Each row is a point. A path goes straight from each point to the next, and from the last back to the first. The post is the endless flat space through its rows: a point in 2 columns, a line in 3, a plane in 4, and so on, so that a path can go around it. Count how often the path circles the post. Going back the other way cancels.
(in the rows, 128 means zero)

Post, one row:
[[112 123]]
Path (14 x 2):
[[ 83 110]
 [121  72]
 [161  93]
 [144 147]
 [106 151]
 [ 80 133]
 [ 64  85]
 [ 88  83]
 [ 52 101]
 [ 78 151]
 [144 189]
 [130 134]
 [110 183]
 [ 90 129]]
Times around: 1

Post:
[[145 125 126 135 114  86  82 134 103]
 [122 137 162 116 136 156 120 131 119]
 [129 145 120  94 123  95 116 152  84]
 [124 152 126 105 125 137 113  98 148]
 [109 150 124 117 106 157 107 147 155]
 [124 116 136 132 249  65 126 184 133]
 [117 150 159 118  97 138 164 133 159]
 [132 140  99 151 113 166 215 143  92]]
Path:
[[ 94 156 111 157 122 118 136 154 118]
 [144 177 156 133 132 105 128 129 108]
 [149 150 129 146 135 151 131 196 111]
 [159 123 146 118 122 113 106 148 148]
 [138  84 127 121 186 111 116 150 142]
 [103 129 130  97 147 132 122 123 139]
 [ 89 140 118 154 125 104 113 149 142]
 [108 150 119 120 163 119 128 164 127]
 [140 164 134 120 104 126 138 125 118]
 [131 139 132 125 171 166 131 133 158]
 [140 133 133 100 115 115 110 135 113]
 [112 146 114  78  93  98 129 130 152]
 [ 95 122 142  84  86 124 119  99  75]
 [ 86 153 130 141 118 133 140 134 125]
 [124 151 168  96 174 103  78 145 111]
 [128 183 190 114 131 120 152 174 107]
 [111 161 173 116 167 114 138 134 139]
 [116 134 133 133 134 130 132  66 141]
 [119 132 118 106 149 120 114  92 128]
 [134 117 109 106 136  98 116 165 102]
 [163 132 140 120 130 113  88 117 133]
 [151 165 120  95 105  84  93 174  91]
 [128 151 169 134 143 107 103 136 150]
 [113 135 167 175 133 126  95 137 129]
 [ 91 138 108 113 123 128 160  81 137]
 [112 101 111 121 140 121 115 120 151]
 [135 114 133 109 143 122 116 155 127]
 [143 159 153  85 125  94 106 164 154]
 [131 153 162 117 141 127  93 147 148]
 [140 146 141 149 119 101 130 131 107]
 [ 99 145 138 120 142 151 149 144 108]]
Times around: 0
